Rows are points. A path goes straight from each point to the next, and from the last back to the first. The post is the endless flat space through its rows: a point in 2 columns, a line in 3, a plane in 4, and so on, so that a path can go around it. How many times does the path go around the post? Going back the other way cancels.
In the rows, 100 means zero.

Post (2 x 3):
112,81,125
71,117,85
Path, 20 rows:
134,100,119
108,121,139
79,98,117
67,108,97
69,102,96
76,86,82
102,93,93
147,109,113
91,118,105
93,89,144
145,48,195
84,129,113
113,111,153
70,107,120
82,78,104
79,97,69
111,102,99
149,110,128
113,102,95
113,92,68
Times around: 2

Post (5 x 6):
157,139,63,52,118,96
66,131,104,119,36,87
180,91,92,88,91,122
104,108,37,150,116,44
75,140,153,59,83,139
Path, 18 rows:
29,153,14,50,84,77
75,63,116,125,84,98
49,103,133,156,47,64
127,144,88,150,95,86
112,126,126,126,130,186
94,95,80,64,137,145
137,39,81,116,103,91
163,108,86,105,96,23
98,187,115,98,73,83
112,142,89,147,99,86
136,101,107,160,41,140
113,41,72,114,145,143
58,64,107,110,157,112
87,76,78,101,82,130
155,72,74,85,131,96
144,151,86,91,128,22
129,169,147,114,75,119
131,107,67,101,162,128
Times around: 3

Post:
193,133,81,156,43,67,74,84
143,86,63,129,67,73,93,66
123,83,85,26,23,68,67,85
108,85,122,68,99,95,123,123
63,69,116,53,133,118,75,167
110,118,108,113,97,160,93,115
84,120,72,116,135,119,156,171
Path (26 x 8):
141,93,129,154,121,95,61,167
95,87,124,140,82,97,103,155
108,132,102,52,73,46,81,188
114,136,83,70,75,84,79,76
173,120,106,185,136,131,86,78
162,74,84,141,126,107,145,109
99,46,27,131,87,142,107,134
79,58,88,34,138,83,153,155
117,118,91,103,163,103,79,108
86,99,118,50,120,77,127,125
120,105,135,68,60,78,86,124
68,59,70,103,81,116,70,163
161,102,122,72,52,130,115,124
177,76,112,81,69,88,99,66
110,149,89,65,108,108,125,138
129,159,101,82,64,79,94,114
66,109,117,115,33,195,83,78
106,91,99,131,59,138,79,134
127,52,106,79,74,162,92,97
155,70,103,77,112,119,91,73
126,109,90,115,110,107,31,100
97,92,62,136,111,95,35,108
119,115,145,115,105,96,79,115
158,143,164,73,99,70,67,107
107,92,57,58,151,89,98,154
116,105,74,61,64,130,95,119
Times around: 1

Post (8 x 9):
99,59,141,140,79,103,73,131,26
97,115,105,134,28,118,109,172,119
139,84,91,120,54,132,73,141,114
77,85,58,47,95,88,83,67,70
73,106,94,67,79,131,60,63,143
91,57,94,106,52,153,101,140,11
74,65,76,38,107,104,121,11,108
111,149,128,134,98,141,99,104,133
Path:
111,82,52,136,86,119,136,146,45
120,82,104,116,109,118,99,126,77
59,90,146,72,60,147,59,125,121
120,77,124,106,67,119,124,95,119
111,93,90,19,100,44,55,90,98
74,87,94,49,119,117,59,56,104
59,85,99,147,53,121,118,147,124
105,89,14,66,82,76,15,98,78
83,88,108,68,61,150,34,36,105
128,142,116,88,84,143,114,93,123
56,110,144,102,54,70,74,110,74
171,96,136,115,77,162,130,121,82
89,92,123,38,100,139,77,81,99
65,91,136,105,111,95,95,101,116
51,64,65,93,44,101,74,151,54
122,61,79,53,112,115,62,88,143
52,109,104,5,71,141,13,89,77
139,94,135,139,70,99,112,91,96
104,141,73,89,80,171,110,69,122
Times around: 0

Post, 10 rows:
86,123,69,186,141,91,129,123,88,104,114
81,120,61,150,106,63,195,100,120,66,75
116,22,108,49,96,125,25,78,142,142,126
101,98,146,53,152,96,36,54,128,130,108
93,118,70,126,120,132,147,87,55,60,63
94,47,130,59,153,90,32,139,131,89,135
98,121,86,110,132,142,183,117,96,121,57
100,122,101,142,105,80,180,127,65,87,133
68,70,158,87,87,122,44,94,124,114,101
138,72,142,102,125,149,73,87,151,88,102
Path, 24 rows:
41,125,37,50,112,79,141,90,167,132,83
118,117,114,79,130,73,58,134,153,108,129
78,67,118,113,122,133,75,171,57,105,86
86,102,76,148,152,96,167,104,81,162,93
81,29,33,85,156,166,119,91,134,146,92
62,112,88,85,96,121,72,81,132,159,125
68,162,34,122,139,124,106,137,49,99,60
171,88,138,163,75,103,90,46,130,106,94
119,90,165,108,127,107,151,132,122,100,114
88,88,101,73,184,137,132,86,118,105,127
141,114,107,130,172,122,51,69,154,64,136
108,132,141,94,125,80,59,98,134,53,96
107,93,135,68,109,118,117,101,85,111,82
59,48,119,137,137,108,78,124,15,70,102
77,169,170,140,138,163,113,22,20,53,94
81,127,141,73,169,131,72,142,135,91,124
71,96,95,112,70,99,79,91,70,126,112
119,94,81,112,168,122,80,83,145,60,37
91,79,90,117,131,79,135,98,94,102,102
58,113,115,130,150,54,54,65,76,129,51
156,87,92,112,80,63,120,77,131,41,94
51,113,20,121,80,102,85,136,75,109,107
75,100,70,167,95,101,129,120,75,92,145
39,25,72,132,55,135,108,90,156,147,109
Times around: 3

Post, 13 rows:
76,130,67,118,77,99,70,110,70,86,113,133,132,77
140,118,128,129,62,86,100,109,115,78,112,118,106,145
63,116,100,135,140,124,138,108,112,141,74,64,98,79
98,119,83,79,106,136,92,151,100,80,116,101,103,57
106,61,108,118,109,113,116,84,129,102,117,156,107,113
74,92,106,86,123,71,127,110,115,120,107,122,82,62
104,80,103,86,87,83,141,119,123,144,89,88,132,53
99,146,76,92,93,120,73,98,79,79,26,88,127,54
63,78,110,95,140,103,195,128,97,138,70,97,116,120
96,67,117,80,87,80,94,75,111,104,145,115,110,157
71,32,113,109,78,94,144,91,120,77,127,115,81,135
89,130,125,90,47,131,51,98,70,87,100,125,108,54
126,164,43,119,42,144,61,81,66,88,84,117,81,96
Path:
120,103,84,102,65,79,130,78,90,109,134,136,93,114
66,114,96,98,89,106,157,80,91,146,53,87,163,96
50,95,129,102,82,87,114,115,112,111,94,86,116,84
82,139,92,72,90,60,112,106,103,84,65,125,103,84
81,81,96,96,136,113,107,119,124,62,153,86,121,113
52,73,94,44,112,81,144,115,96,78,109,75,98,127
38,112,89,116,93,114,87,110,100,106,100,101,102,71
67,85,131,103,93,111,69,96,88,96,144,108,125,173
113,77,73,106,68,142,125,125,141,66,76,162,137,92
68,52,131,105,93,134,161,79,108,63,37,118,143,104
116,92,71,101,124,94,156,97,89,104,109,149,97,43
118,106,79,108,113,145,113,112,117,56,132,146,81,103
54,79,126,86,113,87,143,121,114,105,73,147,123,91
94,77,104,114,68,96,78,132,119,94,118,166,148,41
87,49,69,129,95,100,139,75,113,97,81,114,91,128
74,47,80,75,104,84,117,92,80,133,116,127,119,95
59,94,127,143,96,76,95,114,89,151,153,144,90,114
107,97,92,104,54,122,126,101,70,100,73,114,112,88
Times around: 1

Post (17 x 18):
95,95,99,58,95,102,148,98,87,107,98,178,75,83,50,138,53,111
126,92,100,124,124,139,109,93,111,94,131,23,123,111,87,80,118,105
120,120,130,66,116,69,122,72,101,82,55,126,99,122,91,88,31,99
109,46,89,108,168,93,65,91,36,24,131,35,118,125,149,85,42,89
56,114,119,50,26,74,113,60,122,101,75,129,99,82,109,123,63,135
78,130,164,80,61,95,134,96,118,76,69,138,49,74,51,141,84,48
73,108,123,99,173,65,130,125,42,74,77,109,114,119,102,100,82,128
130,54,104,152,122,106,101,90,47,61,76,75,134,110,101,55,61,125
127,101,85,89,96,56,95,138,110,84,101,99,107,58,38,101,83,85
90,118,132,50,80,74,128,87,67,87,94,140,118,121,38,101,78,82
102,128,145,114,47,102,88,102,161,130,135,176,119,110,102,142,116,54
98,45,130,123,124,77,82,79,104,106,122,57,113,91,66,103,77,101
140,76,147,79,5,93,120,150,133,163,128,119,107,113,96,147,109,115
73,75,140,112,172,121,43,112,47,59,117,70,94,143,109,59,71,141
85,79,159,40,55,111,118,98,164,86,91,157,108,64,75,91,85,100
123,76,88,92,117,86,75,94,72,113,129,83,91,54,116,56,123,99
84,94,97,111,84,72,112,133,109,130,178,78,101,74,95,79,84,74
Path (18 x 18):
103,70,142,106,60,98,89,117,106,133,105,151,181,152,146,52,80,117
140,46,106,111,94,119,157,110,102,122,107,148,121,67,56,63,107,88
124,95,142,88,85,145,177,37,147,95,83,142,89,120,78,64,56,135
114,64,170,61,129,109,89,121,86,45,115,88,78,76,18,94,65,138
87,110,86,109,81,55,124,92,59,120,142,88,114,43,31,106,72,65
66,89,136,101,144,62,111,157,68,117,111,148,98,81,41,110,95,66
99,152,76,128,97,52,136,93,38,133,101,80,61,82,105,90,111,57
142,65,120,59,79,86,11,115,151,90,63,62,119,73,36,75,124,119
95,119,124,43,90,95,145,69,134,126,128,110,105,138,134,45,116,122
132,67,120,39,99,91,123,91,77,79,122,128,108,74,19,85,101,92
93,68,150,119,148,104,149,136,44,120,169,101,109,96,8,94,118,82
92,98,160,100,170,73,83,164,116,145,120,127,95,63,114,151,122,98
148,87,35,84,132,141,117,104,66,105,90,154,119,102,98,69,57,102
114,47,124,89,135,132,94,98,108,92,124,147,69,72,65,119,88,51
56,71,96,50,128,113,127,63,91,59,77,79,57,38,75,89,112,117
150,104,74,137,119,78,99,132,79,133,129,137,123,108,17,124,128,114
105,86,157,100,52,88,148,115,95,90,102,97,123,118,121,170,94,100
104,93,127,127,147,108,100,94,58,128,115,40,122,151,72,87,89,139
Times around: 3

Post:
157,64,125,98,100,90,143,110,124,55,129,85,102,121,70,110,97,74
108,135,79,95,95,104,58,72,71,157,116,74,94,99,117,85,177,156
67,122,42,117,57,38,104,77,90,137,95,56,112,133,91,92,96,67
56,106,54,92,126,143,90,115,178,125,96,97,110,66,132,87,97,120
104,88,132,89,156,122,116,113,75,96,123,73,141,87,95,73,123,111
146,99,92,98,38,95,102,108,40,90,91,100,150,82,112,106,94,97
106,112,170,90,78,14,117,92,100,135,47,35,75,129,89,102,123,76
85,119,132,57,117,70,134,113,45,158,101,129,45,87,30,38,152,119
94,128,109,126,64,68,136,128,97,99,102,89,25,137,60,68,49,77
73,108,87,78,98,114,40,106,100,107,108,115,165,110,128,155,120,112
55,124,70,102,96,81,100,111,128,77,100,121,24,83,74,58,64,97
126,102,87,61,139,107,91,100,103,95,111,96,71,105,105,134,69,109
78,108,58,110,95,115,65,118,107,108,110,91,67,70,85,122,86,92
138,111,79,107,163,112,80,128,106,96,88,92,103,89,77,75,115,120
142,149,69,162,83,109,97,58,102,60,62,104,150,102,99,161,97,75
72,131,64,103,89,122,123,129,77,68,86,94,69,112,84,116,133,139
149,117,123,62,144,97,87,106,83,100,91,102,95,94,95,91,108,28
Path (24 x 18):
134,64,108,131,95,118,127,47,108,131,169,118,124,68,83,78,85,64
162,112,71,83,130,96,53,59,115,75,30,85,73,77,119,133,89,70
119,107,54,45,95,60,130,85,77,95,58,32,97,122,93,83,108,80
129,123,114,144,60,54,127,97,144,104,33,42,109,91,86,82,129,94
65,142,46,119,72,80,157,113,69,153,96,45,77,92,78,112,74,69
118,111,153,157,69,147,40,137,69,78,88,118,134,43,132,166,159,136
81,82,77,92,77,106,97,121,90,114,83,119,60,98,123,98,67,91
108,131,34,67,121,105,126,90,57,122,93,130,35,109,47,55,100,111
150,159,116,55,110,165,94,123,48,109,37,59,142,59,188,59,132,107
106,143,68,72,85,120,104,138,119,91,80,31,106,88,136,124,82,94
122,131,49,115,34,125,129,62,140,123,175,95,135,152,161,150,107,71
128,150,109,98,86,55,145,79,78,122,51,40,101,83,122,74,149,146
97,87,98,111,65,50,84,103,112,166,75,48,159,74,75,114,111,70
148,181,133,55,107,131,60,38,5,69,78,142,79,90,113,130,128,105
106,110,65,159,74,126,92,126,79,86,10,106,79,58,39,128,59,140
91,133,96,99,69,53,100,97,119,96,62,110,63,96,63,62,82,131
148,109,138,92,104,106,68,127,117,146,72,114,125,19,68,91,119,111
75,120,40,143,102,79,98,110,107,96,94,104,128,80,53,125,118,81
63,76,64,85,115,69,122,106,119,109,101,147,126,115,96,90,102,91
91,82,65,131,102,60,106,120,88,106,84,98,69,180,50,110,93,101
74,99,74,108,53,99,106,92,84,84,105,114,87,66,57,103,62,35
115,74,99,19,123,97,97,128,121,134,107,57,123,87,137,66,93,48
110,144,49,135,115,80,107,101,98,74,127,90,122,122,83,108,40,101
117,127,106,128,62,75,99,111,54,130,79,62,80,84,72,118,146,58
Times around: 3
